Each row is a point. To make a cloud, some directions were put in groups of two or more. Within a group, all points are equally far from the middle, so they leave a hole (a ring in 2 directions, a hollow ball in 3). The other directions are filled evenly. Then the cloud was stretched, turned, moved and blurred a little. How many holes are there, and how many directions does each take, smallest first?

Cloud (13 x 2):
[[-48  22]
 [-56   2]
 [-22  60]
 [-41   7]
 [-61 -30]
 [ 19  45]
 [ 25 -17]
 [ 17  26]
 [ 15 -21]
 [ 44 -14]
 [ 26 -36]
 [ -7 -60]
 [-11  52]]
Holes: 0

Cloud:
[[ 62 -14 -11]
 [-13 -48 -26]
 [ -4  66  -5]
 [ -8  58 -15]
 [  3   7 -59]
 [-12 -38 -50]
 [-26 -18  34]
 [ -4  -5 -60]
 [ 52   9 -51]
 [ 31 -47   9]
 [ 18  28  51]
 [ 19  33  51]
 [ -7 -10  49]
 [  6  66   2]
 [ 56   4 -57]
 [ 12 -32  26]
 [-22 -33 -25]
 [ -1 -22 -68]
 [  0 -38  20]]
Holes: 1 (2)

Cloud (47 x 6):
[[ 42 -23 -10  32 -70 -29]
 [ 13 -52 -51  -8   8 -49]
 [ 35 -57  16  46 -17  39]
 [-52  24  31 -15  -7 -17]
 [ 34 -66   3 -57  36   4]
 [  1  12 -41 -33 -50  19]
 [-36 -29  34   1  18  58]
 [  2   8 -32  72  -8   5]
 [  0  33  60  -5 -14  11]
 [ 69 -45  40  14 -11  12]
 [ 59  30  -4 -22 -20 -45]
 [ 12   3 -61  29 -53 -19]
 [  7 -47   4 -59 -28 -49]
 [  4 -73  53  -2 -21   2]
 [ 29 -34  73  -7  47  13]
 [-27   9 -60 -16 -24 -16]
 [ 23 -38  46  28  55 -24]
 [ 42 -32  75  -7   6   3]
 [-23  -5  38 -14  77  18]
 [ 71  -1  21 -10 -38 -28]
 [ 35 -31   6  30 -65  15]
 [ 46  44   9 -29 -20  25]
 [ 50 -25  69  -3  -9  -3]
 [ 22   1 -35 -23   9  69]
 [ 80 -23  -7 -18  38  13]
 [ 39 -66  22  50   3  23]
 [ 16 -33 -40 -27 -18  56]
 [-13  13  11  55  37  26]
 [ 18  57  11  25  -8 -22]
 [-24   3  25 -20  60 -41]
 [-33 -54   4 -10 -34 -55]
 [ 23   5 -27   6 -64  29]
 [-10 -79  40  -1 -12  18]
 [ 55 -30 -34  47  -6 -41]
 [ 29  19  12  11  -7  67]
 [  9   0 -70  26   9  20]
 [ 32  42  34  -5 -21  30]
 [ 13  38 -25  12 -53  10]
 [ 23  12 -26 -42  60  36]
 [ 15  27 -19  51  28  30]
 [-42   6  45 -39  -4  24]
 [ 10   4  44  24  27 -58]
 [ 67   3  29  10  45  26]
 [ 27  15 -22 -36   3  66]
 [-13  29  -8 -73 -12   4]
 [  8 -30 -40 -34 -56  15]
 [ -1 -36  30 -24  74 -26]]
Holes: 3 (2, 2, 2)
